Each row is a point. A path goes straight from each point to the next, and from the last back to the first. The post is the endless flat space through its rows: a point in 2 columns, a line in 3, a plane in 4, and so on, so that a path can go around it. Count how often the path circles the post. Going back the other way cancels.
In the rows, zero is written as 128.

Post (1 x 2)
[[140 142]]
Path (31 x 2)
[[108 122]
 [ 93 164]
 [142 184]
 [177 165]
 [186 126]
 [136 104]
 [101 127]
 [ 93 118]
 [134 122]
 [105 135]
 [ 92 165]
 [156 179]
 [185 152]
 [156 131]
 [131 132]
 [ 84 142]
 [ 97 166]
 [143 158]
 [177 150]
 [167 111]
 [160 140]
 [147 104]
 [113 128]
 [ 86 143]
 [109 114]
 [ 98 132]
 [127 160]
 [149 151]
 [167 140]
 [153 129]
 [126 127]]
Times around: 4

Post (7 x 8)
[[121 163  97 116 131 109 160 117]
 [157 133 135 117 121 142 112 152]
 [109  94 152 124 180 119 211 144]
 [153 136 125 147 159 128 108 132]
 [117 171 109 105 100 112  95  77]
 [ 90 139 102  94 114  75 133 134]
 [159 144 146 174 114 143  98 144]]
Path (16 x 8)
[[104 141 115  92 129  86 144 146]
 [146 146 140 159 171 120 128  73]
 [154 162  92 163 132 150 145  51]
 [146 151  80 132 135 134 113 143]
 [114 176 136 156 109 153  67 132]
 [169 173 146 138 113 155 152 155]
 [123 147 108 154 118  51 126 175]
 [167 143 129 134 131 117  97 163]
 [151 103 137 138 109  78 103 170]
 [124 111  99 149 140 134 128 101]
 [115 130  83 160 135 127 192 125]
 [122 156  94 106 141 133 113  89]
 [113 185 143 169  90 172 113 116]
 [ 79 130 143 134 134 128 129 111]
 [102 142  76 116 169 106 159 103]
 [127 147 148 130 158 156  91 139]]
Times around: 2

Post (11 x 12)
[[158  91 130 190 136 136  95 114 133 120 164 118]
 [120 141 108 113 136 101 128  69 199  82 154 121]
 [134 150 126 121 127 137 160 131  77 137 158 156]
 [137 136 115 144 132 148 129 145  91 164 137 128]
 [125 125 132 120 125 123 196 149 105 111 108 144]
 [105 168 115 115 149 111 142 112 106 133 132 173]
 [105 157 158 148  96 118 122 145  96 119 129 104]
 [119 148 138 114 148 144 146  71 126 125 130 164]
 [131 182 128 152 128  62 158 128  72 183 120 107]
 [118  99 129 105  85 110 132 124  98  72 100 110]
 [139  66 148 155 122 140 109 133 110 148 157 135]]
Path (27 x 12)
[[127 181 135 156 176 141 171 151  66 185 194 148]
 [123 139 143 146 137 149 110 129 134 112 124 112]
 [179 156  92 147 131  92 103 123  77 150 154 113]
 [140 159 141 142 101 131 117 108 104 137 190 136]
 [110 151 155 192  78 163 108 164 130 115 181 106]
 [ 95 185  89 133 141 110 107 118 123 135 129 127]
 [ 91 141 181 152 167 132 130 118 139 128 173 142]
 [130 162 107 112 147  62 134  95 118 166 102  99]
 [166 117 149 120 134 125 142  96 118  97 139 154]
 [161 172 111 150 151  63 194  92 118 108 122 140]
 [130 118 122 131 134  92  85 153 112 177 181 137]
 [134 135 160 143 149 125 154 100 134 113 164 142]
 [111 119 149  99 122 114 118 121 130  62 144 120]
 [129 143 123  94 113  65 176 140  92 115 146 145]
 [164 117 136 114  99 126 112  94 126 121 126 107]
 [146 107 151  95 167 143 129  76 121 138 104 140]
 [127 127 105 120 133  74 139 105  94 141  96 103]
 [138 142 115 171 136 128 153 123  81 119 155 137]
 [110 131  86 140 138 100 160 130  90 128  64 161]
 [140 140  75 130  82  72 160 155 115 123 125 111]
 [151 122 147 174 135 138  98 166 137 149 171 131]
 [154  82 146  79 144  96 150  60 127 151 146 127]
 [ 97  94 169 107 117 178 127 133  98  97 149 111]
 [ 74 141 172 168 141 139 174 145 113 112 127 172]
 [103 186  80 115 102  86 118 114 127  99 126  99]
 [121 132  95 116  92 112 150  99 136  74  83 107]
 [ 90 145 122 115 155 112 198 103 116 147  94 170]]
Times around: 0
